Every row gives one point. The window is the flat piece filled in between its corners: a triangle in 3 columns, a solid with four corners in 4, and so on. A path goes straight from each point to the next, and from the last back to the first. List the points from which the path goes on through the window.
(in the rows, 128 means zero)

Window (3 x 3):
[[ 75 149 130]
 [112 139 121]
 [156  82 169]]
Path:
(1): [124 109  87]
(2): [ 85 172 166]
(3): [ 87 155 181]
(4): [101 129  79]
(5): [ 73 124 114]
(6): [115 156 166]
(7): [113 155 136]
(8): [ 44 109 125]
Through the window after points: 1, 3, 5, 7

Window (6 x 6):
[[177 143 109 201 156 107]
 [173 127 136 143 175 101]
 [177 128 151 187 152 146]
 [158  74 111 135  92 117]
 [ 63 178  89 122 155 179]
 [ 68 135 124  90  49 125]]
Path:
(1): [120 109 147 169 147 139]
(2): [ 98 138 144 172 165  45]
(3): [165 125 116 101 112 166]
(4): [130 171 116 113 123 140]
(5): [ 71 109  96 145 154 131]
(6): [110 135  80 214 163  82]
(7): [214 125 135 165 153 138]
(8): [149 195  95 124 151 112]
(9): [ 73 124 130 150 113 156]
(10): [128 113 128 162 130 123]
(11): [170 139  90  98 121 174]
(12): [187 147 108 150 127 144]
Through the window after points: 2, 10, 12

Window (8 x 8):
[[128 146 105 143 114 154 131 134]
 [123 104 106 130  85 159 133 185]
 [ 63 108 148 151 154 151 135 151]
 [122  64 112 154 141  25  78 139]
 [120  79 101 105 138  11 130 134]
 [148 185  83 121 110 150 133 221]
 [131 164 138 117  77 136 117 184]
 [132  99 158 160 162 115 161 151]]
Path:
(1): [110 124  70 135 101 116 174 160]
(2): [126 160 123 150 107 115 130 178]
(3): [131 101 126  99 121 160 129 155]
(4): [135 111 178  92 144 173 111 197]
(5): [111 184  85 158  48  89 132 150]
(6): [107 145  95 168 110 146 149 161]
(7): [132 120 124 113 115 140 132 163]
(8): [117 103 141  76 168 129 101 163]
(9): [134 105 125 205 122  83 155 139]
(10): [116  99 118 170 129  53 115 123]
(11): [128  78 111 125 134  60  79 172]
(12): [125 141 229 106 157 137  70 163]
Through the window after points: 2, 4, 8, 10

Window (11 x 11):
[[149  55 154 103 178 115  83  65 110 154 126]
 [112 163 126 181 127  87 142 167 115 170 220]
 [178 141 162 192  71 103 125 122 115 134 157]
 [118 114 105 130 119  89 150  81  82  81 187]
 [191  93 144 114  91 121 174 129 143 128  81]
 [106 105 205  50 109  85 103 138  86 156 138]
 [144 130  99 223  72 165 174 171 103 135 179]
 [ 89 133 182 122 131 130  73 163 171 157 115]
 [149 124 133 139 167 100  67 116  85 152 105]
 [188 147 132 113  66 134 127  98 117 159 127]
 [133  86  93 158  64 109  70 172 177 158  98]]
Path:
(1): [103 143 101 173 105 122 145  69 155 150  93]
(2): [121 107 168 157  99 114 139 114 104 172 112]
(3): [163 108 116 129 128 141 111 149 144 116 154]
(4): [208 124 119 120 101 167 126 169 102 124 169]
(5): [ 85 130 136 172  97  72 122 132 149 168 159]
(6): [102  82 102 157 113  99 142 108 114 155 109]
(7): [191 162 188  94 123 142  54 179 149 145 156]
(8): [148 145 110  94 149 171 112 183 117  93 183]
(9): [143  94 192 151  82  57 108  85 103 183  97]
(10): [134 126 131 181 102 105 130 111 121 145 145]
(11): [162 132 119 143 106 123 119 143 111 118 171]
(12): [192 117 156 113  86 119 106 176  85 146 183]
Through the window after points: 2, 8, 12

Window (14 x 14):
[[119  92 152  91  98 174 121  77 151 132  69  66 137 162]
 [ 91 127 176 143 122  82 117 145  60  89 115 211 168 164]
 [184  99 125 113  85 161  97  95 160 148  56 114 122  98]
 [140  79 142  77  94 140 134  60 142  99 126 107 136  89]
 [145 170 155 108 108  79 145 131  54 138 169 182 150 193]
 [ 83 167 132 230  99 156  60 116 130 120 143  89 124 102]
 [ 76 144 130 125  78  89 168 141  99 144 145 216 203 164]
 [150  72 156  64  88 162  57 112 176 140 123  97 150 125]
 [156 134 156 120 125 197 105  86 196  99 110 120 150 126]
 [126 133 132  67 162 139  95 108 176 150  88  85 134  82]
 [101 104 110 235 159 143  97 123 123 141 162 142 117 153]
 [107 130 129 209 109 114 109 163 190  91 131  88 104 127]
 [129 132 118 122 101  52 118  90  93 101 126 177 222 192]
 [148  95  82  82  99 201  97 119 140  84  95  85 145 124]]
Path:
(1): [ 74 143 128 173 104 139  99 107 152 120 147 154 100 167]
(2): [100 143 118  60 138 120  82  75 216  96  87 132 133 135]
(3): [159 118 159 119 101 155 124 123 108 134 119 111 168 121]
(4): [140 118 154 117 132 147 107 121 121 116  91 107 166  90]
(5): [116 131 118 151  91 115  95  82 152 115 158 154 107 204]
(6): [139 142 119 102  81 133 110  76 159 132 112 152 113 183]
(7): [129  91 159 111 126 132 121 133 110 114 113 128 177 117]
(8): [143 121 140 155  88 131 113 116 136 117 112 117 168  92]
(9): [ 64 137 113 118 143 144  58  82 131 119 138 128  72 220]
(10): [105 124 108 126  99 149  86  89 146 108 113 147 128 138]
(11): [169 106 181 148 106  87 168 145  84 121 135 119 207 170]
(12): [175  67 116 180 168 144 102 127 105 143 124 107 177 113]
Through the window after points: 8, 12

Window (14 x 14):
[[117  66 159  89 111  98 111 144 148 195 120 105 116 136]
 [168  85 195 125 130 165 131 130 102 166 123 126 167 134]
 [125  69 139  77 153  80 105 109 166  83 100 186 198 118]
 [115 183  95  86  69  92 120  72 136 118 111 195 166 125]
 [115 101 158 174 199 168  87 177 203 181 162 170 153 173]
 [ 90  71 110 111 147 172 183 174 116  69 137 200 155 129]
 [115 105 163 108 116 133 132 239 181  97  23  94 128  60]
 [181  81 151 183 106  84 129 121 128 114 120 120 117 105]
 [148 147 150 152 131  79 154 150  87 106  93 155 101  68]
 [ 95  87  73 130 150 138 153 143  84 117 102 150 156  85]
 [121 132 173 196 124 135 133 123 176 139  42 204 108 154]
 [174 159  83 149 142 101 122 173  85 126  81 145 117 144]
 [124 121 109  74 175 139 110 112 205  76 123 175 103  79]
 [148 162 146 158 124  57 186  95 172 154  90  79  67 107]]
Path:
(1): [204  66 121 107 147 103 161 168 126 158  94 159 114 109]
(2): [180  86 138 116 109 130 157 122 181 143  76 151 158 101]
(3): [ 91 126 133 129 156 105 108 167 142  98 107 156 119 111]
(4): [126 119 152 153 119 110 138 149 122 109 103 132 127 134]
(5): [153 112  99 100 142 117 151 117 138 183  86 211 144  78]
(6): [199 103 128 139  76  84 117 130 177 189 118 190 146 123]
(7): [122 107 158 132 151 120 143 124 122 103 102 120 133 116]
(8): [ 35 132  94 108 160 123  81  91 102  97 135  79 143  72]
(9): [162 101 148 142 123 101 167 148 158 150  97 151 112 130]
(10): [182  94 138 183 126  90 172 134 155 166 119 177 125 122]
(11): [100 138 157 127 121 116 106 141 115 104  76 114 122 120]
(12): [110 119 144 136 147 137 107 141 135 104  95 152 126 115]
(13): [179 150 106  95  79  66 197 132 157 192  74 196 156 140]
(14): [144  99  80 118  83 136 140 162 190 169 116 191 137  99]
(15): [135 133 151 131 181  89 107 126 100  86  89 141 150 150]
(16): [ 71 143 144 152 121 101 105 107 161  93 109 147 146 121]
Through the window after points: 6, 8, 14

Window (14 x 14):
[[108 158 117 180 174  94 118  70 105 127  81 127 145 152]
 [131 151 134 159 132 193 196 117 136 110  87 183 122 116]
 [ 75 120 109  77 139 118 111 187 138  57 204 119 137 182]
 [168 146 118 117  56 150  89 119 125 123 180  87 154 123]
 [118 186 148  71 165 122 144 128  64  47 120  87  85 198]
 [ 88  99 159 124 144  83  64 185  98  44 126  83 145 192]
 [106 121 138  96 195 149 168 110 193 141 132 131  53  82]
 [145 131 118  85 188 155 141 119 117  77  82 121 214 149]
 [129 111 127 123  78 108 175 124 166 162 139 120  97 150]
 [110  91  72  77 141 151 117 148  75 148 123 106 123 145]
 [105 203 133 118  81 139 172 156 199 102  96 163 123  90]
 [143 195 199 127 157 124 122  95 132 169 119 164 118 128]
 [129 112 106 131 175 171 175 171 123 137 142  82 249  75]
 [ 84 131 150 155  38 154 115  88 147 162 132 101 216 110]]
Path:
(1): [128 156 153 133 150 206 116 152 150  97 156 120 132 187]
(2): [102 127 132 103 111  76 122 121 113 116 106 123 116 131]
(3): [ 96 113 145  92 113  85 137 132 110 119 122 153 170 124]
(4): [157 183 100 166 141 220 125 151 137  87 131  48 121 173]
(5): [116 138 107 145 158 147 131 128 139 138 106 122 109 147]
(6): [ 95 106 189  39 138  73 148 109 116  65 164 109 171  79]
(7): [111 135 114  67 121 104 150 124 156 120 118 168 131  78]
(8): [122 151 142 151 170 164 131 161 112  90 135  88 117 197]
(9): [149 133 170 202 133 196  93 128 161 171  90  99 122 184]
(10): [ 98 129 109  89 109 119 154 125 130 118 144 132 171  99]
(11): [105 120 136 104 109 121 134 115  93  91 138 138 147 108]
(12): [133 144 102 134 159 154 146 135 151 168  99 111 114 167]
(13): [141 141 118 138 149 181 135 160 152 137 124 100 126 134]
(14): [ 90 168 162 100  98  94 131  74 103  87 112 163 200 106]
(15): [194 111 149  86 143  74 126 133  91  88 149 191 125  93]
(16): [ 83 153 128 131 133 169 161 124 162 150 116  87 129 146]
Through the window after points: 5, 11, 15

Window (14 x 14):
[[143  99 152  96  85 119 158 140  96 170 121 143  99 140]
 [141 143 125 162 140  94 130 121  82 196 100 164 115 123]
 [113  53 147  98 152 131 107 155 132 172  66 145 105 122]
 [ 79  56 140 126 132 143  97 157 139 130  94 112 185 184]
 [213  85 114  85 121  92  89 100 186  75 168 163 180  87]
 [ 78 176  80 113 154  76 195 171 135 113  91 129 160 146]
 [ 65  95  63  89 127 203 141 122 139 116 125 241 144 151]
 [109  47 148 208 134 104 164 184 113 150 150 131 116 141]
 [149 106 161 116 131 114 128 146 121   7 103 116 154 117]
 [147  83 128  65 112  40  47 127 133  17 135 172 143 112]
 [113 106 118 148 125 152 160  93 140 154 167 112  86 123]
 [131 121  83 148  93 138 132 162 116 131  91 128 104 121]
 [160 137 165 153 122 150  94 194 114 130 161 128  83 109]
 [107 113 128 136  97 158 153 124 122 154 163 125 139  59]]
Path:
(1): [163 102  99 117 150 127 104 144 108 100 151 141 118  99]
(2): [116  84  68 136 174 121 106 143  98 118 160  99  94 157]
(3): [114 106 170 120 103 128 160 138 154 141  88 157 143 106]
(4): [107  92 119 132 115 151 135 127 154 132  98 160 126 145]
(5): [ 87  86 103 106 143 148 123 155  95 124 163 163 162 129]
(6): [143 100  58 116 142 135 137 153  79 105 135 146 155 103]
(7): [107 122 161 119 117  99 124 147 162 134  97 157 130 149]
(8): [ 93 100 163 134  91 135 154 153 147 112 120 133 142 130]
Through the window after points: 2, 4

Window (14 x 14):
[[174 191 179 129 136 120 121 144 124 165  91 100 127 152]
 [201 101 102 174 158 131 144 119 144 163 122 127 148 158]
 [102 116 148 167  41 157  85 112 123 157 160 168 154 210]
 [165 139 133 150 140 152 108 113 114  82 119 154 111 121]
 [136 146  18 123  58 184 157  82 112 116 102  97 121  95]
 [151 133 193 155 109 152 198 149 156 166 161 151  65  83]
 [159 149 129 108  93  51 149 138 166 165 149 107 186 153]
 [ 91 188 169 181 118  90 115 123  91 176 150 136  80 125]
 [158 115  87 107  79 155 137 189 145 113 191 119  89 171]
 [150 141 133 220  95 144 115 133 233 168  57 191 113 129]
 [ 36 112 161 172 115  91  63 228 124 136 119 141 114  82]
 [142 130 176 146 140 128 131  66 171 173 144 118  96 102]
 [180 119 185 170 106 129 115 106 100 116 124 105  75 135]
 [ 97  98  96  95 114 101 113 148 103  99  69 139 115 165]]
Path:
(1): [167 111 109 114  75 120 139 122 113 170 160 158  99 103]
(2): [ 90 171 174 211 143 153 109 127 155 114  60  94 149 170]
(3): [129 134 140 198 128 140 155 121 195 127  92  71  86 155]
(4): [136 141 130 114  76  92  70 177 114 177 123 233 168 101]
(5): [168 128 125 137 106 101 126 133 120 153 123 153 111 133]
(6): [ 88 116 157 173 109 158 142 116 194 113 142  86 138 148]
(7): [ 75 148 146 153 116 137 194 114 109  95 155 108 126 178]
(8): [157 130 114 147  90 148  94 117 130 137 120 149 122 129]
(9): [217 137 119  93 104  76 107  99 148 174 148 167  72 118]
(10): [ 96 132 186 197 117 164 162 138 155 137 119 104 132 127]
(11): [128 133 127 179 133 164 183 113 188 131 109 104  99 161]
(12): [135 148 154 109  55  82  55 157  78 182 145 152 149 121]
(13): [173 114 111 130  80 143 119 150 109 147 160 149  87 140]
(14): [123 134 122 133 107 142 151 172 180 112 149 112 110 157]
(15): [108 122 118 163  95 145 156 126 141 124 124 119 137 154]
(16): [176 152 151 135 106  99  87 127 131 208 137 154  87 105]
Through the window after points: 3, 7, 9, 13

Window (14 x 14):
[[125 106 153  99  92 103 141 125 165 146 155  93 116 129]
 [149 149 151  81 143 155 146 140 131 147 119  97  99 136]
 [196 174 130 157 142  88 126 120 105 158 152 138 161 208]
 [106 129 151 158 143 142  92 233 176 115 139 122 105 144]
 [ 97 159  86 148 130 153 156 214 170  90 172 126 106 165]
 [139 134 147  74 138  87 127 111 113 111 163 114  90  70]
 [149 102  87  87 143 101 117 124 117 178 141 113 117 111]
 [216 118 120 119 159  67 142 113 117 124 101  79 178 166]
 [121 107 116 143 174 159 139 187 233 104 175 163  69 142]
 [133 126 136 121 130 143 146 115 128 140 145 133 158  74]
 [123 165 122 102 114  95 125 121 159 140  91 127 116 101]
 [201 133 119  73 132  98 110 129 122 121 137 146 189 195]
 [ 77 104 134 136 172 128 153 181 158 108 140 160 105 179]
 [104 101 122 175 106 178 117 200 169  75 123 144  52 162]]
Path:
(1): [161 112 133 126 130 118 149 176 133 113 129 122 132 138]
(2): [143 155 105 115 165 116 129 119 168 131 143 100 122 170]
(3): [ 84 111 128 123 188 141  91  93 166 120 179 118 132 128]
(4): [160 142 140 105 109  92 151 192 125 121 118 130  93 123]
(5): [171 110 113 111 123 121 199 192 155 118 173 148  94 138]
(6): [ 98 132 137 141 190 151  61 119 204 122 121 117 112 142]
(7): [ 66 145 118 123 181 144 117 101 168 129 170  91  94 151]
(8): [163 118 135 106 133 114 140 169 156 111 147 149  98 109]
(9): [152 130 146 113 121 108 141 175 151 134 120 150 111 127]
(10): [111 117  95 137 149 157 110 105 151  97 148  66 114 178]
(11): [108 133 134 164 132 151 105 160 135  99 164 117 115 158]
(12): [175 123 144  94 153  82 134 249 210 167  76 140 109 130]
Through the window after points: 1, 3, 5, 7, 9, 11

Window (14 x 14):
[[146 173 136 123 116 159  95 196 149 125 135  59 151 123]
 [141 138  65 185 131 161 135 182  54  98 136 100 134  94]
 [ 84  85 107  78 154  93  88 130 162 135 183 120 146 122]
 [ 58 192  63 138 171  61 140 102 103 147  79 119 109 132]
 [120 175  32 129  99  88 102 110 107 133 116 117  93 104]
 [131 127 194 128 124 140 102 104 147 107 185 120 137 103]
 [175  88 159  71 134 170  91 150 147 126 162 142 130 190]
 [174  95 175  74 179 125  69 105 139  99 153  99 155  82]
 [142  78 159 115 118 185  78 109 159  96 134  76 167 140]
 [139 152  33 180 140 100  65 154 129 195 130 153 151 180]
 [127 135  94 128 178  94 150  88 165 129 152  78  94 116]
 [105 155  65 178 155 151 114 171 134 107  95 130  89  55]
 [151 166  96 136  86 167 165 171 142 211  87 103 178 120]
 [185  90 162 118 111 135 119 166 175  71 141 123 183 141]]
Path:
(1): [149  79 151 193 113 109 118 157 119 137 150 116 119 105]
(2): [140 166 101 107 140 160 102 161 130 107 132  87 154 117]
(3): [131 200  84 102 124 158 107 163 171  81 147 139 149 137]
(4): [128  97 116 166 146 136 114 144 116 151 108 106 105  83]
(5): [176 111 165 167  89  68 123 147 140  77 108  85 112 150]
(6): [107 149  82  53 176 203  87 131 169 171 164 139 184 102]
(7): [153 143 102 140 141 149 108 145 136 124 157 120 155 124]
(8): [125  77 119 136 106 112  71 161 134 156 103  93 114 124]
Through the window after points: 1, 3
